Each row of a before or after table is a point. One or more steps were done to the points. Then noise was added and the rows were shuffled. The steps act on columns, c1 being the first. Name the steps. A step turns or swaps two columns, mirrors them in a line or flattens them onto one, adds a multiple of one to another, or multiplies or shifts one. Angles are multiples of 10 degrees, from the lower column toward the higher: turns from -170 to 170, lines from 10 to 170 but not 90. Use the fewest steps. Two steps may share a column if one is a turn and the other turns, adds or multiplies; they go together, in the order done. Otherwise the lowest column goes first.

Before, 10 rows:
[[ 0.05  0.03  0.18]
 [-0.06  0.01 -0.20]
 [ 0.22  0.04 -0.39]
 [ 0.50 -0.17 -0.85]
 [-0.20 -0.21 -0.65]
 [-0.22 -0.17  0.30]
 [-0.11 -0.51  0.05]
 [ 0.44 -0.56  0.29]
 [-0.09  0.00  0.23]
 [-0.26 -1.39  0.30]]
After, 10 rows:
[[ 0.20 -0.01 -0.34]
 [-0.14 -0.22  0.04]
 [ 0.46 -0.24  0.27]
 [-0.12  0.01  0.21]
 [ 0.45 -0.05 -0.86]
 [-0.18 -0.56  0.29]
 [ 0.03  0.01  0.20]
 [-0.03  0.02 -0.22]
 [-0.22 -0.13 -0.68]
 [-0.25 -0.04  0.32]]
Steps: multiply c2 by 0.4

Before, 14 rows:
[[ 0.38  0.48 -0.35  0.70 -0.30  0.16 -0.68  0.37]
 [ 0.52  0.10 -0.37  0.11 -0.34  0.11 -0.02  0.26]
 [ 0.02  0.32  0.32  0.28 -0.42  0.48  0.58  0.43]
 [-0.23  0.18  0.30 -0.09  0.05  0.38 -0.32  0.52]
 [ 0.77 -0.21 -0.07  0.22 -0.10 -0.35  0.27 -0.11]
 [-0.27 -0.03 -0.17  0.43  0.62 -0.09  0.10  1.20]
 [ 0.51  0.54 -0.01 -0.10 -0.04 -0.13  0.09 -0.09]
 [-0.44  0.39 -0.12 -0.01 -0.35  0.00  0.12  0.20]
 [-0.01 -0.15  0.07  0.13 -0.65  0.40 -0.07 -0.26]
 [-0.06 -0.09 -0.37 -0.09  0.12 -0.45  0.19  0.36]
 [ 0.57 -0.31  0.08 -0.59  0.21 -0.13  0.26  0.30]
 [ 0.22 -0.08  0.17 -0.13 -0.29  0.25  0.32  0.42]
 [-0.41  0.57 -0.25 -0.55 -0.15  0.28  0.21  1.01]
 [-0.17  0.34  0.23 -0.03 -0.09 -0.85 -0.08  0.61]]
After, 14 rows:
[[ 0.26  0.14 -0.16  0.02  0.14  0.46  0.27  0.12]
 [-0.56 -0.20 -0.13  0.37  0.49  0.56 -0.10  0.04]
 [-0.16  0.04 -0.12 -0.49 -0.37 -0.10 -0.61 -0.10]
 [ 0.07 -0.64  0.06  0.24  0.20  0.39  0.01 -0.66]
 [ 0.73 -0.02  0.38  0.80  0.55  0.03 -0.27 -0.03]
 [-0.14 -0.20 -0.04  0.31 -0.14 -0.36 -0.81 -0.51]
 [-0.20 -0.12  0.12  0.10  0.51 -0.05  0.41 -0.20]
 [-0.27  0.16  0.33 -0.44  0.58  0.19  0.36  0.63]
 [-0.14  0.53  0.14  0.54 -0.33 -0.14  0.26  0.81]
 [-0.01  0.24 -0.03  0.00  0.49 -0.12 -0.53 -0.49]
 [ 0.04  0.08 -0.51  0.07  0.34 -0.71  0.17  0.21]
 [ 0.10 -0.23  0.37  0.21  0.26 -0.01 -0.50 -0.14]
 [-0.20  0.07  0.19  0.00 -0.14 -0.54  0.01 -0.05]
 [-0.28 -0.29 -0.06 -0.04  0.09  0.28 -0.28  0.00]]
Steps: mirror c1 and c7 in the line at 140 degrees; mirror c2 and c5 in the line at 30 degrees; mirror c3 and c6 in the line at 80 degrees; shift c4 by 0.10; shift c8 by -0.40

Before (11 x 11):
[[-0.62 -0.37  0.34  0.20 -0.22  0.12 -0.34 -0.12  0.15 -0.27  0.06]
 [-0.07  0.41 -0.02  0.22  0.54  0.33  0.17 -0.71  0.12  0.06  0.37]
 [ 0.02  0.37 -0.26  0.48 -0.27 -0.88 -0.44  0.21  0.12 -0.14 -0.58]
 [ 0.44 -0.18 -0.70  0.05  0.38  0.16  0.07 -0.77  0.17  0.46  0.42]
 [-0.40 -0.16  0.17  0.06 -0.37  0.18  0.28 -0.10  0.07  0.18 -0.40]
 [-0.59  0.05 -0.28 -0.06 -0.11  0.32 -0.23 -0.04 -0.15  0.10 -0.05]
 [-0.83 -0.16  0.43  0.80  0.57  0.42 -0.01 -0.59 -0.48  0.55  0.54]
 [-0.42 -0.14 -0.26  0.40 -0.07  0.02  0.29 -0.41 -0.31 -0.28  0.32]
 [-0.72 -0.50  0.10 -0.15  0.28  0.27  0.06 -0.44 -0.24 -0.12 -0.29]
 [ 0.58  0.52  0.08  0.51 -0.25 -0.17 -0.63 -0.18 -0.32  0.02 -0.45]
 [-0.22  0.30 -0.03  0.07 -0.64 -0.78 -0.49 -0.35 -0.15  0.10 -0.33]]
After:
[[ 0.45 -0.15 -0.69  0.07  0.61  0.16  0.08 -0.53  0.20  0.42  0.45]
 [ 0.03  0.35 -0.23  0.46 -0.29 -0.86 -0.44  0.21  0.11 -0.18 -0.59]
 [-0.84 -0.16  0.43  0.83  0.64  0.43 -0.03 -0.55 -0.52  0.55  0.55]
 [-0.60 -0.37  0.36  0.22 -0.05  0.11 -0.34  0.09  0.14 -0.25  0.09]
 [ 0.56  0.49  0.10  0.48 -0.03 -0.20 -0.63  0.02 -0.31  0.03 -0.44]
 [-0.55  0.06 -0.26 -0.06 -0.01  0.31 -0.19  0.05 -0.17  0.12 -0.08]
 [-0.23  0.27 -0.04  0.07 -0.15 -0.79 -0.51  0.18 -0.20  0.09 -0.29]
 [-0.74 -0.50  0.08 -0.15  0.42  0.25  0.04 -0.32 -0.20 -0.13 -0.28]
 [-0.39 -0.13 -0.25  0.42  0.18  0.01  0.29 -0.15 -0.28 -0.28  0.32]
 [-0.37 -0.15  0.17  0.05 -0.14  0.15  0.27  0.17  0.08  0.18 -0.39]
 [-0.09  0.45 -0.03  0.21  0.65  0.31  0.16 -0.56  0.14  0.09  0.37]]
Steps: flatten c5 and c8 onto the line at 140 degrees

Before, 14 rows:
[[-0.22 -0.75  0.03  0.53  0.05  0.16 -0.57  0.00 -0.08 -0.09 -0.46 -0.35
  -0.47 -0.20 -0.48 -0.27  0.36  0.06]
 [ 0.06 -0.49  0.56 -0.17  0.40 -0.22 -0.67  0.38  0.37 -0.05 -0.33  0.32
  -0.12  0.15 -0.25 -0.17  0.16 -0.40]
 [-0.03 -0.45 -0.08  0.28 -0.20 -0.04  0.13 -0.45 -0.71  0.20 -0.04 -0.17
   0.20 -0.71  0.30  0.05 -0.96  0.11]
 [-0.03 -0.34 -0.26  0.31 -0.01 -0.32 -0.10 -0.04 -0.14  0.53  0.26 -0.73
   0.31 -0.59  0.63 -0.38 -0.65 -0.14]
 [ 0.28  0.15  0.17  0.35 -0.43 -0.59  0.14  0.34 -0.08 -0.30 -0.07  0.11
   0.47 -0.39  0.13 -0.08 -0.14 -0.33]
 [ 0.06 -0.43 -0.11 -0.13  0.69 -0.34 -0.44  0.64  0.24 -0.63 -0.64  0.09
  -0.36  0.19 -0.22  0.17  0.51 -0.63]
 [ 0.03 -0.35 -0.13  0.15 -0.48  0.08  0.01  0.00 -0.16  0.02  0.43 -0.26
   0.48 -0.38  0.60  0.27 -0.34  0.19]
 [-0.10 -0.09 -0.10 -0.30  0.43  0.08 -0.52  0.21 -0.07  0.00 -0.56 -0.12
  -0.12 -0.19 -0.33 -0.36  0.32  0.19]
 [-0.09 -0.58 -0.32  0.44  0.28  0.45 -0.28 -0.33 -0.03  0.47 -0.16 -0.43
   0.64 -0.82 -0.04 -0.11 -0.36 -0.12]
 [-0.10  0.22  0.09 -0.01 -0.29 -0.13  0.24 -0.07  0.27 -0.32  0.00  0.43
  -0.26 -0.37  0.38 -0.10 -0.02 -0.59]
 [-0.03 -0.20 -0.05  0.62  0.42 -0.10 -0.49 -0.55 -0.08  0.15 -0.12 -0.51
   0.35 -0.21  0.29  0.02 -0.29  0.26]
 [ 0.44 -0.03  0.29  0.07 -0.24 -0.28  0.74  0.15  0.30 -0.04 -0.10 -0.12
  -0.02 -0.16  0.21  0.17 -0.23 -0.16]
 [-0.22  0.08  0.61 -0.19 -0.10 -0.50  0.05  0.69  0.56 -0.41 -0.63  0.13
  -0.05 -0.43  0.44  0.28  0.04 -0.45]
 [-0.03 -0.40 -0.36  0.69  0.37 -0.06 -0.38 -0.02 -0.23  0.76  0.12 -0.12
   0.12 -0.74  0.17  0.12 -0.30  0.35]]
After:
[[-0.62  0.09  0.62 -0.21 -0.09 -0.46  0.07  0.69 -0.08 -0.45 -0.64  0.13
  -0.07 -0.45  0.42  0.20  0.07  0.54]
 [ 0.71 -0.47 -0.12  0.24 -0.22 -0.05  0.13 -0.40 -0.13  0.24 -0.06 -0.18
   0.23 -0.73  0.28 -0.29 -0.96 -0.04]
 [ 0.03 -0.73  0.01  0.56  0.06  0.16 -0.59  0.00 -0.23 -0.12 -0.46 -0.32
  -0.45 -0.23 -0.46  0.41  0.33 -0.28]
 [-0.29  0.21  0.10 -0.02 -0.32 -0.17  0.22 -0.06 -0.07 -0.34  0.01  0.43
  -0.24 -0.36  0.41  1.12  0.00  0.38]
 [ 0.10 -0.35 -0.25  0.30 -0.02 -0.31 -0.12 -0.07 -0.04  0.56  0.29 -0.79
   0.31 -0.58  0.64  0.92 -0.67 -0.15]
 [ 0.17 -0.31 -0.17  0.17 -0.47  0.09 -0.06 -0.01  0.03  0.03  0.42 -0.26
   0.49 -0.36  0.62 -0.87 -0.33  0.01]
 [-0.22 -0.07  0.27  0.07 -0.25 -0.28  0.76  0.15  0.47  0.01 -0.09 -0.15
   0.00 -0.15  0.21 -0.08 -0.23  0.26]
 [ 0.04 -0.06 -0.11 -0.32  0.47  0.07 -0.53  0.21 -0.08 -0.05 -0.58 -0.15
  -0.12 -0.19 -0.36  0.41  0.32 -0.38]
 [ 0.12  0.14  0.22  0.36 -0.44 -0.60  0.18  0.33  0.29 -0.28 -0.08  0.08
   0.50 -0.39  0.13  0.71 -0.13  0.22]
 [ 0.04 -0.59 -0.32  0.45  0.28  0.46 -0.28 -0.33 -0.09  0.44 -0.20 -0.43
   0.63 -0.79 -0.03  0.47 -0.34  0.02]
 [ 0.09 -0.18 -0.12  0.63  0.46 -0.13 -0.48 -0.51 -0.05  0.14 -0.14 -0.52
   0.33 -0.23  0.30 -0.49 -0.29 -0.22]
 [ 0.22 -0.39 -0.37  0.68  0.37 -0.11 -0.44 -0.01 -0.09  0.77  0.11 -0.11
   0.10 -0.71  0.14 -0.81 -0.33 -0.21]
 [-0.24 -0.46 -0.08 -0.13  0.67 -0.35 -0.44  0.63  0.04 -0.62 -0.65  0.07
  -0.38  0.22 -0.24  0.67  0.51  0.58]
 [-0.36 -0.51  0.57 -0.16  0.37 -0.21 -0.63  0.41  0.12 -0.13 -0.36  0.33
  -0.15  0.13 -0.26  0.92  0.13  0.17]]
Steps: turn c1 and c9 by 80 degrees; turn c16 and c18 by 140 degrees; multiply c16 by 2.5

Before:
[[-0.01  0.29  0.57  0.12 -0.30 -0.03  0.22 -0.51  0.34  0.28 -0.34  0.27
  -0.38  0.19 -0.51 -0.25 -0.26  0.06  0.46  0.67  0.25 -0.54  0.07 -0.37
   0.10 -0.13 -0.03  0.35 -0.01  0.49 -0.34  0.57]
 [ 0.58 -0.55  0.12  0.36 -0.13  0.07  0.76 -0.26  0.02  0.41 -0.25  0.04
  -0.55 -0.01  0.18  0.23 -0.20 -0.24  0.29  0.71 -0.50 -0.28  0.21  0.40
   0.51  0.12 -0.35  0.41  0.44 -0.01 -0.44 -0.15]
 [ 0.66  0.51  0.27  0.37 -0.28  0.02 -0.08  0.64 -0.19  0.21  0.65  0.28
  -0.02 -0.11  0.18 -0.38  0.53 -0.38 -0.25  0.55  0.21  0.48 -0.23 -0.48
  -0.20  0.62 -0.32 -0.06 -0.69 -0.42  0.30 -0.38]
 [ 0.55  0.05 -0.06  0.48 -0.19  0.00  0.69 -0.28 -0.17 -0.29 -0.41  0.15
  -0.56 -0.41 -0.61 -0.42 -0.04  0.63  0.27 -0.16  0.07 -0.22  0.11  0.43
  -0.25  0.31 -0.58  0.49  0.15 -0.47  0.46 -0.15]
 [ 0.03 -0.46 -0.33 -0.25  0.17 -0.69  0.79 -0.51  0.26  0.03  0.42 -0.16
  -0.07 -0.39 -0.07  0.08  0.37  0.28  0.35 -0.02 -0.30 -0.13 -0.08  0.31
   0.33 -0.09  0.05 -0.26 -0.38 -0.24  0.58  0.71]
 [-0.34 -0.02 -0.47  0.08 -0.09 -0.39 -0.11 -0.11  0.33  0.33  0.70  0.60
   0.27 -0.40 -0.55 -0.04  0.19  0.56 -0.38  0.52 -0.53  0.44 -0.76  0.08
   0.52 -0.17 -0.16  0.09  0.09  0.57  0.32  0.77]
 [ 0.01  0.65 -0.44  0.20  0.17  0.20  0.55 -0.07  0.31  0.22  0.49  0.20
  -0.51  0.33 -0.09  0.50  0.15  0.15 -0.14 -0.38 -0.20 -0.24  0.17  0.40
  -0.39  0.07  0.22  0.26 -0.54 -0.41 -0.27 -0.32]
 [-0.07 -0.45  0.29  0.30 -0.21 -0.12  0.58  0.54  0.60  0.22  0.36 -0.14
  -0.01 -0.36  0.33 -0.24  0.10  0.66 -0.14  0.00  0.26  0.41 -0.27  0.37
  -0.55  0.03 -0.11 -0.43  0.12 -0.21 -0.16 -0.32]
 [ 0.02  0.03  0.38  0.54  0.54  0.20 -0.24 -0.25  0.51 -0.14 -0.23 -0.19
   0.01 -0.09 -0.12  0.09  0.46  0.27  0.23  0.12  0.05  0.44 -0.74 -0.02
   0.62  0.31 -0.08  0.11 -0.40  0.02  0.20  0.67]]
After (9 x 32):
[[ 0.04  0.42 -0.32 -0.24  0.26  0.30 -0.96  0.16  0.44  0.06  0.45  0.18
  -0.02 -0.29 -0.04  0.11  0.29  0.31 -0.60 -0.15 -0.26 -0.17 -0.06  0.26
   0.32 -0.13  0.09 -0.23 -0.34  0.11  0.57  0.73]
 [ 0.58  0.01 -0.07  0.49 -0.05  0.60 -0.30  0.01 -0.14 -0.21 -0.41 -0.18
  -0.58 -0.45 -0.62 -0.38 -0.02  0.67 -0.36 -0.28  0.12 -0.27  0.13  0.39
  -0.26  0.36 -0.58  0.50  0.18  0.51  0.46 -0.15]
 [-0.02 -0.23  0.62  0.16 -0.46  0.17 -0.13  0.10  0.08  0.35 -0.36 -0.33
  -0.38  0.21 -0.48 -0.27 -0.28  0.08 -0.72  0.65  0.29 -0.53  0.11 -0.36
   0.09 -0.12 -0.03  0.34 -0.10 -0.36 -0.39  0.58]
 [ 0.60  0.56  0.06  0.35 -0.09  0.73 -0.28  0.01 -0.02  0.43 -0.26 -0.01
  -0.56  0.00  0.16  0.20 -0.19 -0.26 -0.36  0.57 -0.45 -0.25  0.25  0.43
   0.51  0.13 -0.37  0.40  0.43  0.05 -0.43 -0.17]
 [ 0.04 -0.68 -0.43  0.21  0.32  0.58 -0.11  0.14  0.50  0.27  0.50 -0.32
  -0.51  0.31 -0.05  0.49  0.09  0.17  0.10 -0.50 -0.21 -0.23  0.14  0.39
  -0.39  0.09  0.23  0.24 -0.57  0.36 -0.24 -0.32]
 [-0.31  0.13 -0.47  0.07 -0.29 -0.29 -0.23  0.29  0.58  0.30  0.73 -0.59
   0.26 -0.40 -0.52 -0.09  0.18  0.50  0.29  0.42 -0.50  0.45 -0.78  0.09
   0.47 -0.21 -0.19  0.09  0.08 -0.47  0.33  0.73]
 [-0.08  0.44  0.29  0.28 -0.14  0.42 -0.39 -0.33  0.43  0.20  0.34  0.25
   0.00 -0.42  0.34 -0.25  0.08  0.64  0.45 -0.10  0.26  0.42 -0.27  0.35
  -0.52  0.01 -0.13 -0.42  0.08  0.30 -0.19 -0.31]
 [ 0.67 -0.46  0.33  0.39 -0.09 -0.02  0.06 -0.33 -0.30  0.22  0.66 -0.37
  -0.01 -0.12  0.24 -0.37  0.51 -0.38  0.70  0.48  0.19  0.41 -0.26 -0.43
  -0.19  0.60 -0.32 -0.04 -0.69  0.48  0.31 -0.37]
 [ 0.03 -0.07  0.32  0.53  0.49 -0.10  0.28  0.04  0.33 -0.08 -0.28  0.16
  -0.10 -0.12 -0.13  0.09  0.44  0.27 -0.34  0.02  0.05  0.42 -0.81 -0.02
   0.63  0.35 -0.13  0.09 -0.34 -0.17  0.17  0.72]]
Steps: turn c2 and c12 by -170 degrees; add -0.5 times c3 to c9; mirror c5 and c30 in the line at 170 degrees; mirror c6 and c7 in the line at 30 degrees; turn c8 and c19 by 140 degrees; shift c20 by -0.10
